Every row gives one point. The last column is the point's height on a tilted bowl or saddle (a function of degree 2), plus a little noise. Along how many of its main directions does it bend up, bend down or stay straight?

Points (18 x 4):
[[ 19  13 -19 -21]
 [ 24 -51  50 -39]
 [ 32 114 -11 -71]
 [ 28  38  -4 -27]
 [-43 -23 -13 -30]
 [ -3 -70 -60 -56]
 [-11 -37 -36 -30]
 [ 50  27  36 -43]
 [-34 -14  19 -20]
 [ 46 -45 -43 -52]
 [-23  20  43 -15]
 [ 18 -16 -34 -27]
 [-33 -32 -51 -40]
 [-45  68 -31 -33]
 [  3 -40   2 -24]
 [  0  22 -24 -17]
 [-58 -66  36 -60]
 [  2 -13  24 -17]]
Directions: 0 up, 3 down, 0 straight

Points (17 x 4):
[[-20  -6 -55  20]
 [ 41  70  25  85]
 [ -6 -12 -38   4]
 [-34  35 -40 -19]
 [-31  34  12 -24]
 [ -7  -7 -49   9]
 [  9  32   1  11]
 [ 67 -18 -71  -7]
 [-34   7 -44  10]
 [ 32 -38 -43 -24]
 [-51  63  19 -71]
 [-78 -17 -55  91]
 [-52   7  40 -18]
 [-44  -6  21  -8]
 [-44 -10 -47  34]
 [ 39  16 -70   7]
 [-18  10   2  -6]]
Directions: 1 up, 1 down, 1 straight

Points (16 x 4):
[[ -21    6   51   -2]
 [  23   11  -18   -5]
 [   2   34   19  -21]
 [ -32  -30   10    8]
 [  56   30  -22  -29]
 [   5  -58  -37  -19]
 [  82   50   -3  -79]
 [  34   33   45  -56]
 [ -61  -25   37   15]
 [  30   17  -25   -9]
 [ -27  -37 -121  -97]
 [  34    9   12  -18]
 [  19   45   24  -43]
 [ -13    0   41    0]
 [ -12    9   51   -8]
 [  14  -19    5   -1]]
Directions: 0 up, 2 down, 1 straight

Points:
[[  32   12    0   -3  -12]
 [  12    2  -29   -1  -11]
 [  24  -23   32  -19   -6]
 [  19  -76  -17  -16   28]
 [  28   33   53   46   37]
 [ -84  -37   36   26  -53]
 [ -38   52  -40   10  -75]
 [  14  -10   21   49   -9]
 [  -4  -11  -47  -23    3]
 [ -17   25  -69    3  -23]
 [  23   27  -13  -42  -19]
 [  25   10  -60   11  -10]
 [ -37   36  -14  -68  -98]
 [  23   -1   -6   19  -14]
 [   1   71   47   31   37]
 [  48  -58  -19   39  -39]
 [  -3    0   98  -12   33]
 [ -31    2    2    7  -32]
 [ -24 -104    3    2   64]
 [  82    5  -16  -71  -29]
 [ -49  -34  -46  -48   10]
 [  -1   82   25    5    3]]
Directions: 1 up, 1 down, 2 straight

Points (22 x 5):
[[ -25  -20    6  -16    7]
 [  54   44  -58    7  -21]
 [  60  -51   47    3  -85]
 [  -7   36    0   40   -9]
 [ -13   34   10  -58   14]
 [   4   14   74   64   43]
 [  64  -13    5  -23  -39]
 [ -24  -36  -53  -65   59]
 [ -55  -12   54   39   74]
 [   4   18   34   -2   -4]
 [  29   27   68   31    5]
 [ -13    1    4    1    8]
 [   5  -24 -121   -3   50]
 [  -1  -11   28  -22  -13]
 [  -3  -36   67   56   23]
 [ -23  -40  -15   30   -3]
 [  -8   43  -47  -31   52]
 [   8  -11   24  -38  -18]
 [ -14   37   17   -5    8]
 [  -1  -63   -9   21  -51]
 [ -28   13   -5  -11   27]
 [ -22   45   75   44   43]]
Directions: 2 up, 2 down, 0 straight

Points, 42 rows:
[[ -16   56    1   -6  -15   15  -12]
 [  13  -38  -54   67  -37  -17   21]
 [   7   23   27  -20  -31   25  -15]
 [ -46  -29  -25  -15  -53  -27   22]
 [  10    5  -21   16    0   45  -32]
 [ -18   -3   62   14  -30   73  -45]
 [ -40   29  -36  -55  -17 -110  -28]
 [  -8   89  -33   30   32    3    1]
 [  43  -13   -4   31  -60   21   11]
 [ -22  -27   12    5    0   53  -19]
 [ -12  -54  -29    0  -23   31    0]
 [  45  -19   12   43   53   68  -19]
 [  15   -2  -49  -46  -13   29  -65]
 [ -51    5    9    9   29  -47   51]
 [  49  -36   29   14  -64   -7    6]
 [ -53  -40  -21  -24   44  -12   40]
 [  19   55  -40  -21   24  -44  -23]
 [ -21  -35   50    7  -43   -4    4]
 [ -58   42   29   -9  -45   33  -38]
 [ -29   11   18   26   42  -85   54]
 [  99  -27  -28   16  -42  -20   -3]
 [  20   10   -6  -83  -59  -52  -78]
 [   5   38  -32   -4  -16  -11  -16]
 [   8  -11  -33  -29  -27  -29  -20]
 [   7   12    5   15  -60   -6    4]
 [  30  -24   44   29   12    0   21]
 [  21  -58  -39  -99   14  -50  -27]
 [  32   42   30  -67  -48    0  -37]
 [ -14  -19  -54  -53  -24   38  -73]
 [  93  -29   17  -12  -31  -14   11]
 [  40  -43  -16  -67   -6   39  -17]
 [  32   46   12   51   41   26   10]
 [ -14    6   51  -36   19   73  -21]
 [ -74   26   84   23   22  -27   41]
 [  10   10  -44  -68  -17   41  -90]
 [ -28   20  -29  -72    8   19  -69]
 [  25   47   22  -35   56   -8   41]
 [ -22    2   59   48   40  -35   40]
 [  66  103   12   37   88  -33   90]
 [  40  -39  -11    5   17  -58    4]
 [   9  -29  -30   14   26  -46    8]
 [  28  -47   -2    2  -16    1   14]]
Directions: 3 up, 3 down, 0 straight

Points (47 x 7):
[[   9   -9  -37  -53   29   22   49]
 [ -33   -6  -11   18    7   27   -4]
 [ -38   42  -58   -4   -7    4   30]
 [ -30  -48   14  -42   -4  -18   16]
 [ 105   58    9   34   36   24   70]
 [   4  -12    8   21    6  -52    5]
 [  -9  -71   34   57   -6    8  -21]
 [  -4   14   19  -25    9   12    9]
 [  45   -9  -18  -49   37  -19   59]
 [ -15  -45   55  -50    8    6    5]
 [  32   21  -14   -6   14   15   23]
 [  -6  -52   80    1   66   74  -22]
 [   3  -32  -44  -40  -51   22   33]
 [  26   37   26  -40   -2   38   28]
 [   5   10   36  -12    5    4    0]
 [-113  -49  -16  -84  -33  -18   77]
 [ -42   -6  -55  -38    2  -32   36]
 [  17   33   36   -9   26  -33   23]
 [  -5   84   29   39  -19  -20   33]
 [  72  -29 -117    0  -26  -26   86]
 [  41  -28    4  -23   57    3   37]
 [  32   38   14   32  -59   -6   13]
 [-109  -21   58  -80  -27   -5   59]
 [  25   -6  -16  -21   52   49   34]
 [ -28  -17    0   39  -50  -52    1]
 [ -33  -46   41  -42  -29   22   -1]
 [  17   -4   27  -13  -26  -12    2]
 [ -57  -19   21  -33   49   38   18]
 [  41  -61  -62  -45   49   -2   86]
 [  10  -55  -22   47   19   51    3]
 [   7    6   86  -22   -3   -9   -2]
 [ -52   35  -77  -41   12   38   61]
 [  13   38  -31   30  -12  -14   17]
 [ -55   -1  -16  -11   81   -9   46]
 [  38   31  -61   84  -48   28   36]
 [  13   -7  -35   17   25   36   14]
 [  61   26  -39   14   53  -22   59]
 [ -49  -11   10  -34  -33    2   11]
 [ -45  -21  -84  -53   32  -43   66]
 [ -11  -24   32   22  -23   45  -27]
 [  19   42   17   49  -42    2    6]
 [  -3   -2   33  -40  -67    0   15]
 [  42   80  -18   -6   26  -23   66]
 [  29  -28  -33   13  -33  -17   14]
 [  19  -54  -23   56  -63   56    4]
 [  50  -68    2   20  -57  -36   24]
 [ -14   39  -16  -21  -31  -22   25]]
Directions: 5 up, 0 down, 1 straight

Points, 44 rows:
[[  24   39  -50  -14  -18   14   46]
 [   6   62  -18   -4   23   16   25]
 [  77  -25  -18  -19   57    8   60]
 [ -33  -34   -2  -45   41  -14   10]
 [  14   -4   60  -31   48  -28   65]
 [ -18   63  -83  -31  -48   10   75]
 [ -15   45   25  -46   25  -29   54]
 [  10  -44   72  -33   56  -64   75]
 [ -67    6   44  -68  -32   63   -7]
 [ -10  -11  121   -3    9  -21   76]
 [  87    3   45    9   40   11   52]
 [  17   -1   43  -52   -2    3   27]
 [  -7  -73   -2  -44    7   10  -22]
 [  20   28  -17  -39    8    6   29]
 [  -3   30   33   33    1  -34   40]
 [ -34   81   -8  -18  -17  -40   76]
 [  63  -61  107  -16   15   -2   49]
 [ -46  -33   -4    8   -1    5  -19]
 [ -30    7   26  -35  -52   -8   13]
 [ -35  -59  -50   37    8   -5  -25]
 [ -36   22    8   34    0  -14   16]
 [ -25   62   -5  -38  -15  -13   45]
 [ -12   20   34   26   50   -8   29]
 [  27   14    0   45  -42   53   23]
 [  22  -23   23    8  -11   -6    3]
 [  -5  -14   16   12   31  -11   15]
 [  25  -40  -43   14   72    1   43]
 [  66  -47  -13  -53   18  -35   10]
 [ -62   14   46    4   -5   23    6]
 [ -36  -39  -31   20   27   26   -5]
 [ -20  -65    1   46  -32   -3  -46]
 [  35    0  -54    7  -24   -6   37]
 [  -7  -12  -47  -12  -30 -100   13]
 [ -65    5  -37   30  -50  -41   21]
 [  56    1   -8   79  -10    6   34]
 [ -28  -17  -15   42   20  -21   -2]
 [   5   61  -10    8   12  -14   38]
 [  -3   12   42  -19  -41   14   15]
 [  38    9    3   29   21   12   25]
 [ -29    6  -33  -66   70   19   32]
 [ -19    2  -14   83   24   39    2]
 [ -43   13   40  -39   19  -34   46]
 [ -16  -80    5   94  -32   70  -25]
 [  10  -50   29   26  -10  -22  -18]]
Directions: 2 up, 1 down, 3 straight

Points, 69 rows:
[[  17  -24   -2   76  -46   69   17  -23  -15]
 [ -19   14  -85  -16   66   59   18  -33   81]
 [  -3   23   24   16   -9   11  -35  -33   38]
 [  31   15   -1  -27   27  -19  -48   -8   54]
 [ -22    1   20   30   31    4    7  -12    7]
 [   5   -9   -7  -20  -26   56   12  -21   12]
 [ -58  -14   47   10   35   13   45   36   37]
 [  -6   32   -6   -1  -15    3   -4   -5    8]
 [ -25  -25  -36   21   30  -66  -13  -17  -14]
 [ -18   46   42   20    2   33    9   27   24]
 [ -40  -40  -22  -19  -46  -11   12   39   31]
 [  17   56   23  -73  -17    5  -14  -73   42]
 [  -6  -50   74   -2   -7  -66  -22   42   -8]
 [ -17   18  -69   31  -38   14  -33  -51   27]
 [  21   21  -27    9   45  -39   37  -52   20]
 [  26   53  -17  -99   -8   49    1    4   24]
 [ -10  -10  -22  -46   33  -35   49  -32   -8]
 [  25   11  -43    7  -45    5  -37   12   50]
 [  10  -13   58  -21  -34   24   33   44   37]
 [  21  121    7   -3  -13   19   39   32  -38]
 [  20   21   20   29    8  -18    9  -20    3]
 [  26   23   15   21  -47   27   55  -42   27]
 [  -4  103    6  -35  -42  -21  -12  -49   16]
 [  21  -15   41   19    5    4   30   11  -15]
 [   5   20   10  -26  -12   25  -21   12   33]
 [   0  -33  -35  -13   13   41   12   37   40]
 [  -3  -25   28   22  -59   55   50   24   19]
 [ -22  -43  -19   16    0    9  -23   13   20]
 [ -24   67   -7  -15  -21  -44  -41    7   28]
 [ -33  -35   45   18   -6  -13  -25  -21   -8]
 [ -60  -12   30   46    4   -2   92  -20   30]
 [  46  -30  -31  -21  -15  -31  -39    3   33]
 [ -17   12  -22   25    9   37   16   18    8]
 [  -3    5   -2    8   21   15   14   39   11]
 [  35   11   11    2  -47   -3   42    4    5]
 [ -20   14  -54  -42   78   -7   27   43   76]
 [ -52   45  -73   -3  -70   55   -2   31  -12]
 [   2  -39  -47    7   25   22   14    9   31]
 [ -59  -30   58  -21  -24   19   27  -19   21]
 [  11   -1  -51   22   -3   48   22    5   16]
 [ -26    0  -48    7   31  -42   -1   39   34]
 [ -47  -13  -32   -6    7   22   41   23   21]
 [  10  -33   -9   31  -53   21   -8   37   32]
 [  -9   -6    7  -19    9  -13  -36   -5   25]
 [ -51   21   71  -20  -49   10   24   17   69]
 [ -57   17   33  -22  -21   16   22   35   37]
 [  40  -53  -50    8    9   42  -46  -18   74]
 [   1   65   27  -41  -17   -6   10   -6   12]
 [  87  -28  -45    3  -20 -111  -65  -27   -6]
 [ -45  -19  -28  -38    4  -15   17   -3   -3]
 [  -2   20  -38    4   21  -22   42   17    3]
 [   4    6   13  -60  -48   18   30  -17   21]
 [  58    5   16  -41  -18   16   60   39   14]
 [  18  -12   23  -54  -93   69   37    2   87]
 [  33    8   -1   -8   53  -16  -69   40  105]
 [ -32  -44  -81  -11  -74  -12   -4   44   71]
 [  -6  -27    2   41  -17    8  -56  -40   17]
 [   6   61  -29   -7    5  -26  -51    6   56]
 [   4    8  -37   68   26   18   11  -44   28]
 [  -2   12   13   42  -11   25    5  -11    3]
 [  -7   26   12    6   -7   10  -42  -32   42]
 [ -12  -96   77   -8   -8   16   -8   -3  -11]
 [ -26    8  -53    6   26  -27  -38  -88   13]
 [ -21   43   -9   -6  -18   56   81   -8    2]
 [ -18   28   25  -10   85    5  -11   30   83]
 [ -42   29   -1  -27   53   22  -30  -20   64]
 [  40   56  -31   29  -36  -41  -35  -47   54]
 [ -33  -21   52  -41  -17  -34  -11   43   43]
 [  -8  -35   42   23  -12   40   15  -14  -12]]
Directions: 5 up, 3 down, 0 straight

Points, 67 rows:
[[ -61  -12  -26  -66  -44   56  -30   50   45]
 [  56    3   -4  -25   -2  -40   11  -60    5]
 [  29    6  -38   23  -72  -29  -35   -9   33]
 [  10   10   -1  -60    3   -6   31  -64    8]
 [  17  -23   16  -40  -32    7   29  -23    7]
 [ -18   32   17  -60  -25    5   19   17  -16]
 [  -6   60    9  -51   59   -9  -29    1   10]
 [ -55  -58   50    4   -1    5   21   27   21]
 [ -35  -60   27   33   -2   17   15  -87   35]
 [   1  -41   69   30   21  -33  -88   40   93]
 [  61   19  -29   50   -8   -3   43  -33  -13]
 [  -9   44   -7    9  -18   12  -37  -24   15]
 [ -86  -24   23   35    5  -12  -24 -103   56]
 [ -17   11   42   36  -68   39   -2   33   35]
 [ -74    9  -59   25  -32    7  -74   25   85]
 [ -31  -65  -10    6  -33  -52   14  -32   19]
 [  39  -75    4  -58    1  -14   18  -75   57]
 [ -84    2    6   43  -33   31   -7   39   28]
 [  -9  -42  -57   13  -32   -4   11  -19   24]
 [ -53  -18   23   19   29  -61   -1  -48   57]
 [ -31    2   -1  -36  -11    0   45   13  -16]
 [  70   24   -2    7   34   54  -13  -43   24]
 [ -10   69  -31   13  -50   23  -28   -5   15]
 [ -45  -26  -25   -9  -11   68  -56   -7   73]
 [ -17   -5   15    7  -18  -26  -14   10   16]
 [ -14   10   24   14    3  -40   -6   -5   20]
 [ -19   17  -21  -29   -6  -83   21  -31   17]
 [ -18   11  -14  -66  -37   -3    2   28   -7]
 [ -24    7   58   58    4  -24   13  -55   43]
 [ -29   -7  -59  -65   12    0   25   38   15]
 [ -11   20  -58  -33  -17  -16   -8  -24    7]
 [ -37  -15   42   74    7   35  -69  -29   77]
 [  30   -7  -18   90   22   59  121   40   11]
 [  -8  -17   20   68   31   94  -17   32   75]
 [  11  -20   65  -19   47   26    6   36   33]
 [ -61   -4  -36   19    6   13   -2   -8   30]
 [  33   43   -7  -25   36   18    8   25  -13]
 [  13   14  -17  -73   27   -7   -1   40   -8]
 [  -8  -42  -11  -21   59   16   64   17   35]
 [  37  -12   77   13   47   14   14  -17   48]
 [  91   10   19  -37   48   19   44   19    8]
 [  66   66 -103  -45    7  -39  -21  -56   -4]
 [ -73    6    4   51   15    0   33   23   23]
 [ -14  -34  -60   55  -26   17   19  -31   32]
 [  49    3   27   77   12   -4  -53  -31   71]
 [  29  -34  -39  -46  -32  -30   26    2   -4]
 [  18  -54   16   22   78   -7    2  -31   66]
 [ -21  -17    1  -18   54   40  -78  -25   63]
 [ -77   -3  -57   17   54   38   35   -8   64]
 [  24   25  -35  -41   54  -17   -6   72    5]
 [ -49   76   72  -17   11    3  -35   28   35]
 [  25   34   50  -54   32   91  -23   42   25]
 [  11  -10   43  -84  -56  -58   29   31    8]
 [ -85  -18   21   -3   34   31  -11  -22   35]
 [ -52  -29  -19   16   25   16  -68  -50   67]
 [   3   30  -20   19  -12   53   73  -18  -32]
 [ -20   47  -37   14  -19  -40  -45   28   32]
 [  -4  -51  -64   56  -12    3   32  -25   37]
 [  11   23   46   41   18  -18    2  -41   31]
 [ -12   83   -4  -37  -21  -24    4  -16   -6]
 [  44   11    6   16  -72  -94   44    3    2]
 [  23   41  -49  -37  -12   54   41  -50  -11]
 [  10  -52   52    8   11  -25   58    3   21]
 [ -70   19   10   12   11    4    0   18   16]
 [  -5   66    9  -10   -1  -38  -35   10   17]
 [  17  -29    4  -50    0   51    4  -52   42]
 [  10  -80  -66   29  -24  -41    2   18   46]]
Directions: 4 up, 0 down, 4 straight
